Each point is reached from the start by the listed moves, each made once or not at all, plus a little noise. Say if it took an odd or an even number of moves. Then give how often each move was made.

Moves:
(1): [47  7 -1 18]
(2): [-4 60 22  0]
Start: [-8 -7 11 11]
Points:
[-15  49  29  15] => odd (0, 1)
[40 56 29 27] => even (1, 1)
[-6 -9  8 12] => even (0, 0)
[29  1  9 29] => odd (1, 0)

Moves:
(1): [ 39   9   5   8 -36]
(2): [  8  30  10 -15  10]
(3): [  4 -23  39   6   8]
(4): [-12  22  12  49   3]
Start: [-25   1 -11   1  17]
Points:
[-31  -1  40  55  32] => even (0, 0, 1, 1)
[-22  29  50  43  38] => odd (0, 1, 1, 1)
[14 37 53 53  3] => even (1, 1, 1, 1)
[-29  53  12  36  29] => even (0, 1, 0, 1)
[13 60 17 45 -9] => odd (1, 1, 0, 1)

Moves:
(1): [33 12  1 -2  9 -1  2 10 -6]
(2): [-19  32 -11  21  13  -6   8  -4  -2]
(3): [ -5  14  52   4  -4   2 -13   5  -7]
(4): [  2 -21  12  48  11   9   7   6  -2]
(5): [-10  -4  -5 -11  35  19  -4   7   3]
(6): [-11  16  -6   9 -20  36  -7  20  -2]
(7): [  9  -2  11 -11  -2   8  40 -13   5]
(8): [-2  0 -3  1 -6 -9  6 22 14]
(9): [  5   7  -1  10  -1   4  -8 -10  29]
Start: [-24  -7 -11 -20 -15 -14   9  10   5]
Points:
[  4  30  40 -13 -11  -7  -8  15  26] => odd (1, 0, 1, 0, 0, 0, 0, 0, 1)
[-46  23  46  45  39  18  42  -3  30] => even (0, 1, 1, 1, 1, 0, 1, 0, 1)
[-16  52 -16  -4 -15  23  48  23  -1] => even (1, 1, 0, 0, 0, 1, 1, 0, 0)
[-58  19 -25  60  18  37  12  48  47] => even (0, 1, 0, 1, 1, 1, 0, 1, 1)
[ 1  5 48 30 31 18 -5 30 20] => odd (1, 0, 1, 1, 1, 0, 0, 0, 1)
[-24 -11   5  18 -22  41  52  25   2] => odd (0, 0, 0, 1, 0, 1, 1, 0, 0)

Moves:
(1): [ 10  -2   3  -5   4   1  -2   2  13  -6   4 -11   4  -7   5  -7]
(2): [  9  28 -11 -10 -10  -5  -3   2   4   4   0   2 -12 -15  -4   0]
(3): [  1   3  10   2  -1   7  -5   2   5  -5   0   7  -2  -2   1 -11]
(4): [ -1  -3  -3  21  -4  -4  -1  -3  -9  -4   4  -4 -10 -12   2  -7]
(5): [ -6   1   4   4  26 -11 -11   0  15  14  -8   6   8  -8   9   7]
(6): [-8  2 -9 -2  9 12 -2  5 -4  9 -1 -6  6 -3 -6 -6]
(7): [12  5  1  5  3  0 12  3 -7 -3  1  6 10 -2  7 -4]
(8): [  0   3   0  -4  -3  -3   3  23 -10  -2   2   4   1  -6  -1   9]
(9): [ -8   3   0   2  -4   0  -1   4   9   0  -5  -2   4   0  -8 -11]
(10): [ 13 -10  19 -11  -1  -9   8   4  -9  19  -5 -21  -8 -15  -1  -2]
(11): [ 0  4  6  1 -1 -1  6 -2  8  2 18  0  6 -8 -6  3]
(12): [  3  -5  -7  -8  -4  -4 -13   0   1   8  -8  11  10 -11  13   7]
(13): [ -6   7   8  12  -3  -6  -7  -6 -13  -3   1  -2  11  -1 -13   7]
(14): [17  1  2  6 -1  2  1  9  3 12  9 -4  6 11  2 -1]
Start: [ 0  8 -4  5 -4 -7 -4  1 -8 -2  2 -3  5  1  4 -8]
Points:
[ 24  33 -16  10   0 -32 -31  37  21  24  -2  -1  16 -47  22 -13] => even (1, 1, 0, 1, 1, 0, 0, 1, 1, 0, 0, 1, 0, 1)
[ 43  35  12   2   6 -42 -17  14 -13  49  -8  -5  29 -40  18   4] => odd (0, 1, 0, 0, 1, 0, 1, 0, 0, 1, 0, 1, 1, 1)
[ 39  46  20   2 -10  -4  -5  27  -4  26   5 -32  24 -31 -12 -44] => odd (1, 1, 1, 0, 0, 1, 1, 0, 1, 1, 0, 0, 1, 1)
[ 14  37   5  14 -20 -15 -16  13 -29  22 -13 -11  15 -60  -3 -35] => odd (0, 1, 1, 1, 0, 1, 1, 0, 1, 1, 0, 1, 1, 0)
[ 42  35  16  24  -1 -47 -12   7 -13  47  12  -8  27 -59  14   2] => odd (0, 1, 0, 1, 1, 0, 1, 0, 0, 1, 1, 1, 1, 1)
[-27  24  11  21  23  -6 -30   7   6  14 -12   0  33 -13 -13 -23] => odd (0, 0, 1, 0, 1, 1, 0, 0, 1, 0, 0, 0, 1, 0)
[ 47  40  23  18 -30 -30  -5  34 -32  26  24  -3  17 -60   6  -9] => even (0, 1, 1, 1, 0, 0, 1, 1, 0, 1, 1, 1, 1, 1)

Moves:
(1): [ 15   4  -6  -4   4   0   2   5 -11  -1  -8  -1   0  -1   6   7  -1   1
   9   7  -6   1  -5  14  -2  -4   0]
(2): [-5 19  0  3 -5 -4 -2  3 -4  3  2  6  1  2  4  4  2 -6 -1  1 -4  6  5  2
 -5 -6 -6]
(3): [  7   5  30 -10   5  -2  -3   5   6   5   2  -6  -8   6   2   2  -3   0
  -1  -1   6  -4  -5   9   1  -8  -2]
(4): [-4  0  6 18  8  2 -9 -2  1  0 -2 -1 11 -1  0 -6 -4  3  0  6  1  1 -2  1
 -4 -7 -4]
(5): [ -8   4  -4  -8  22  -2   2   4   2  -3   2  12   2  -3  -5   3   2   0
 -11   4   1   2  -6   4   3  -8   0]
(6): [  1  -9  -2   5   3  25  -5   0  -4   2   1  -3   1   1 -13  -3   0  -3
   1   4  14   8   1 -11  -1  -3  -8]
(7): [-6  0  2  6  6  6 20  0 -1  3 -8  1  2  4  3 -1 -3 -1  1 -3  1  4  6 -1
  3  4 -4]
(8): [ -1   0  -1  10  -2   6  -4  18   5   0   2   5  -3 -13   3  -2  -9  -4
  -2   1   6  -4  -4   7  -4   8  10]
(9): [ 1  0 -1 -5  3  3  2  1 14 -1  1 -8 -1 -1  0 -5 -3 -1  2  4 -2  6  4  6
 -7  4  3]
(10): [ 5 -2 -2  4  8 -5  0  4 -6 24  4 -3 -2 -3  7 -1  5  4  2  0  2  7  0 -3
 -8  1 -3]
(11): [ 0  0 -1  1  2  1  6  1 -1 -2 17 -7 -6  2 -1 -2 -6  4  5  3 -1 -3 -1 -2
  2  0 -1]
(12): [ 6 -4  2 -3  0 -6  2 -7  3  4  3 17  4 -2  0  1 -3 -1 -3  1  1  1  5  2
  1  3  2]
(13): [-2 -1  2 -9  3  1 -2  4  3 -1  8  0 14 -1  3  2  0 -2  1 -3 -6 -2 -1 -5
  0  1 -9]
(14): [ 3 -2 -2  0  4 -3 -2  3 -3 -2  1 -2  2 12 -4  3 -2  1 -4 -2  0  1 -1 -3
 -8 -2  3]
(15): [  0 -10   6   3   2   3  -2  -2   2   3   3   1  -3   3  27   2   2  -4
   1   5   3   3   2  -4   1   6   1]
(16): [ -5  -3  -5   6   5  -3  -4   0   3   2   3  -5   2  -1  -3  23   2 -11
   5   3  -1  -6  -1  -4   3  -4   9]
(17): [ 7 -1  5  1 -8  2 12  5  2 -8  3  5  0 -2  0  4 18 -2 -9 -2  7  1 -6  0
 -6 -4  2]
(18): [ -7   0   7   2   1   6   4   1  10 -10  -6   8   0  -4   2   8  -9  25
   1  -5   2   4  -1   3  -3  -5   0]
(19): [ -4   7   1  -1   5  -2  -2  -4   2   1   1   5  -3   8   1  -6   7  -1
  20   2   2   3 -11   0  -2   6   6]
(20): [ -1  -2   4  -6  -3  -2   4   6  -3   4 -10   1   4   2  -1   0   1   1
   0  15  -8   3   8  -4  -5   0   7]
(21): [ 1  5 -1 -6 -1 -7 -1 -3  1  0  1 -4  5 -4 -3 -1 -1  3  1  6 16  5  4  1
  3  2  2]
(22): [-2 -3  7  3  4  0  2  5 -4 -4  1 -2  1 -2 -2  3  2 -2  0 -3 -3 11 -1  2
  5  0 -6]
(23): [-1 -5  8 -1  4  2 -4 -2 -5 -1  0  2 -2 -1 -2 -5  8 -5  6 -6  0 -4 18  1
  6 -6  0]
(24): [-17   0  -6   1  -3   7   2 -11  -8   8   5   2  -1   9  -5  -5   3   5
  -5  -6  -3   1   4  20  -8   3   8]
Start: [  1  -3  -5   3   0  -6  -8  -6   8  11   7   1   7   0   3 -13  13 -11
   2  -3  -6  17   4  -9  13  -4   7]
Points:
[-41   6   6  31  34  28 -13  12  21   8  28  50  37 -10 -10  13  24  -9
  -1   0  10  44 -14  11  -8 -19  12] => odd (0, 1, 0, 1, 1, 1, 0, 1, 0, 0, 0, 1, 1, 0, 0, 1, 1, 1, 1, 0, 0, 1, 0, 1)
[-14  -2  10   8  27   3 -14  -3  -8  36  -2  14  29   7  15 -21  24  21
  36  10 -25  32  16  19 -13 -14  11] => odd (1, 0, 0, 1, 0, 0, 0, 0, 0, 1, 0, 0, 1, 0, 0, 0, 0, 1, 1, 1, 0, 0, 1, 1)
[-25   1  35   4  16  20 -19  11  15  18  44  14  16  -7 -12  13  -2  -8
  10  -9  19  31  26  15  13 -19   6] => odd (0, 1, 1, 0, 0, 1, 0, 1, 0, 0, 1, 1, 1, 0, 0, 1, 0, 1, 0, 0, 1, 1, 1, 1)
[  1  -4  -8   2  35 -13 -17  20   2  30  18  11  10 -11   0 -17  16 -10
  -6  -1  19  25  16  -1   5  -8  17] => even (0, 0, 0, 0, 1, 0, 0, 1, 0, 1, 0, 0, 0, 1, 0, 0, 0, 0, 0, 0, 1, 0, 1, 0)
[-25  -1  12  -7  51  -3  24  12  34 -13  30   7  25   8  -6  11  29  -2
  20  -6   9  40   8  -7  10 -14  11] => odd (0, 0, 0, 0, 1, 0, 1, 0, 1, 0, 1, 0, 1, 1, 0, 1, 1, 1, 1, 0, 1, 1, 1, 0)
[-17   8  -8  38  44  16 -20  17  -7  39  25  18  20  -6  20   9  42 -27
  13  26  28  56 -15  20 -13 -13  19] => even (1, 1, 0, 1, 1, 1, 0, 1, 0, 1, 0, 0, 0, 0, 1, 1, 1, 0, 1, 0, 1, 1, 0, 1)
[  7   3  30 -30  48  -4   1   4  38   7  29  23   8   7  37  -1   1  10
  26  15  -8  29 -14  18   7  -8   6] => even (1, 0, 1, 0, 1, 0, 0, 0, 1, 0, 1, 1, 1, 0, 1, 0, 0, 1, 1, 0, 0, 0, 0, 0)
[-10 -19  48  -9  15  30   1  -7  35  13  28  20  13  14  19 -10  28   4
  10  -6  12  50  -5  13  -7   0   5] => odd (0, 0, 1, 0, 0, 1, 0, 0, 1, 0, 0, 1, 1, 0, 1, 0, 1, 1, 1, 0, 0, 1, 0, 1)
[-21   0  12  14  47   1  -8  37   9  26  16  17  39  -7  31  19  29  -3
  -4  24  -4  56  22  31 -26 -23  21] => even (1, 1, 0, 1, 1, 0, 0, 1, 1, 1, 0, 0, 1, 1, 1, 1, 1, 1, 0, 1, 1, 1, 1, 1)
[ 22 -18  48  13  31  24  13   8  26   2  -2   8  22   9  20   1   7   8
   0  14  33  60   5   9  -4 -16  -4] => odd (1, 0, 1, 1, 0, 1, 1, 0, 1, 0, 0, 1, 0, 1, 1, 0, 1, 1, 0, 0, 1, 1, 0, 0)
